Each row is a point. The last column is the point's height on a tilted bowl or saddle (a function of degree 2), plus a little noise. Along how many of its main directions does it bend up, bend down or stay straight?
(in the rows, 128 means zero)

Points (16 x 4):
[[105 139 183 186]
 [125 161 100 117]
 [102  96 121 116]
 [100 112  59 191]
 [132 189 158  68]
 [181 137 166 184]
 [147  98  79 158]
 [159 123 111 143]
 [ 83 159 120 155]
 [147  73 105 118]
 [157 161 125 103]
 [129 110 143 135]
 [143 142 166 147]
 [101 210 212 146]
 [151 157 148 112]
 [188 142 154 169]]
Directions: 2 up, 1 down, 0 straight

Points (24 x 5):
[[ 79  76 121 119  71]
 [136 168 100 159 129]
 [155 120  99 138 128]
 [116 115 193  96 111]
 [112 154 189 149 120]
 [116  90  71  88  82]
 [ 77 128 120 110 112]
 [114 124 105 124 115]
 [ 99  90  99  87  89]
 [ 61 147 104 129 116]
 [112 147  65 107  93]
 [120 140 131 155 126]
 [175  71 141 206 182]
 [185 125 150 185 143]
 [ 85  62 153 123  59]
 [ 55 125 185 167  57]
 [143  62  93 127 134]
 [ 95 119  77  92  87]
 [140 158 142  95 137]
 [136  99  90 115 113]
 [109 153 109 109 128]
 [159  34 110 183 198]
 [120 139  92 129 116]
 [108 170 149 130 149]]
Directions: 1 up, 2 down, 1 straight

Points (40 x 7):
[[127 170 106  75 125  51 113]
 [123  80 163 145  97  97 149]
 [156 135 169 161 160 122 146]
 [152 149 126 192 127 152 148]
 [160 105 109 115 175 134 191]
 [158 153 144  86 122 125 140]
 [168 138 115 153 139 147 165]
 [156  95 144 176 114 135 145]
 [136 153 146 117 117 143 135]
 [172 105 119  93 111 129 161]
 [172 140 147 115 121  81 156]
 [171 172 153  93 103 115 136]
 [114 127 161  83 138 122 135]
 [110 193 169 139 110 144 115]
 [144 112  95 132 118  61 160]
 [ 77  51 191 109 138 153 137]
 [114 178  70  75  90 110 105]
 [125 122 111 121  87 143 131]
 [146 150 140 186 146 175 137]
 [114 113  79 155 145 109 155]
 [ 95 133 118 143 110 160 123]
 [ 66 200 176  89 125 118  87]
 [ 98 101  80 102 101 175 136]
 [153 131  63  59 154  90 143]
 [112 143 163  67 134 121 126]
 [184 108 168  83 136 162 214]
 [117 215  64 180  61 112 201]
 [246 110 126 107  91  99 211]
 [123 155 147 128 143 165 133]
 [133 201 108 104  99  94 120]
 [101 126 182  94 147 116 120]
 [115 164 126 141  97 206 148]
 [131 115  93  94  14 150 126]
 [156 125 137 201  81  81 178]
 [137 147 102  74 128 200 173]
 [147  84 140 107 153 146 179]
 [176 154 129 163 118  61 186]
 [159 143 105 122 156 183 179]
 [152 144 194  93 136 187 172]
 [137 136 147 105  90  64 139]]
Directions: 4 up, 2 down, 0 straight

Points (70 x 9):
[[189 135 115 146 103 119  41 209 195]
 [162  88 129 123 107 140 172  92 133]
 [127  85 127 210 167 147  71 204 207]
 [127 101 123 129 133 111 174  84 136]
 [119 125  75 165 110 171  98 134 148]
 [106 116  87 181 187 111 248 159 212]
 [137 129 114  68 120 119  90 197 140]
 [151 116 112  98 172 159 103 146 126]
 [118 106 157 109 166 145 153 160 134]
 [128 115 140 172  65 120 167 160 153]
 [ 95 102 137  55  93 110 139 186 148]
 [ 40 101 178  73 131 174 128 148 197]
 [207 199 106 145 120 113 201 173 184]
 [187 151 117 161  67  76 133 127 163]
 [ 65 123 137 114 165 123 109 202 162]
 [ 93 126 200 109 139  97 150 127 164]
 [150 132 195 136 192 134  97 116 170]
 [ 68 165 134 109 148 120 103 123 150]
 [120 118 134 125 116 145  73 143 136]
 [112 173 151  97 155 169 128 146 149]
 [ 96 120 114 175 129 176 129 111 152]
 [176 132 114 104 133 151 139 181 126]
 [134 153 122 129 143  74 126  58 157]
 [175 148  84  90 136 134  87 131 139]
 [163 169  93 123 182 122 103  91 150]
 [152 110 138 123 171  94 141 126 124]
 [145 114 157 134 171  84 149 177 139]
 [167 125 140 118 210 164 156 150 141]
 [120  71 137  93 151 224 140 117 173]
 [169 156  82 154 131 105 140  27 187]
 [153 106 221 151 170 131 136  67 203]
 [153 126 169 112  95 146 159  97 145]
 [147 108 125 132 102 102 183 158 129]
 [149 158 183 140 191 139 144 103 165]
 [ 81  64 159 127 104 163 144 174 169]
 [131 169 154 124  70 131 185  84 171]
 [153 151 145 107  70  91 106 122 149]
 [109 105 119 148  73  82 134  83 148]
 [187  70  93 150 107 110 110 142 138]
 [125  69 172 136 130 106 217 138 170]
 [105 123  81  87  78  78 112 187 152]
 [144  81  75 111 148 118  71 146 137]
 [212  92 121 145  81 128 194 106 155]
 [203 120 155 151 104 127 140 144 143]
 [113 143 147 120  74 154 180 139 149]
 [146 156 122  89 184 104 125 104 136]
 [128 134 180 156 142 115 125  93 156]
 [130 218 142 170 151  80 112 141 190]
 [204 167 147  94 205  97 117 156 158]
 [106 115 120 113  78 156 142 118 133]
 [ 87 116 111  86 106 127 216 149 158]
 [153 141  22 127  81 150  88 158 177]
 [ 89 171  92 111 110 177 111 104 158]
 [115 102 153 120 135 194 103  95 158]
 [156  90 105 126 104 123 131 181 125]
 [157 125 132 131 151 137 106 120 125]
 [122 119 171 181 114 156  58  96 186]
 [159 166 111 113 108 125 141 118 132]
 [229  80 167 113  68 124 115 155 165]
 [ 86  87 157  95 169 112 104 124 149]
 [117 174 111 166 166 196 126 163 170]
 [149 144 116  91 127 131 102  84 138]
 [139 165 138 100 122 123 139 133 129]
 [112 175 116 109 152 105  88 152 143]
 [130 130 137 151 120  80 110  88 144]
 [ 87 189 137  68 178 162 167  55 207]
 [ 98 131 160 133 152 109 166 183 149]
 [142 134  79 174 147 179 134 104 152]
 [140 222 149 143 128 139 118 148 180]
 [141 107 141 170 143 101  98 103 143]]
Directions: 8 up, 0 down, 0 straight
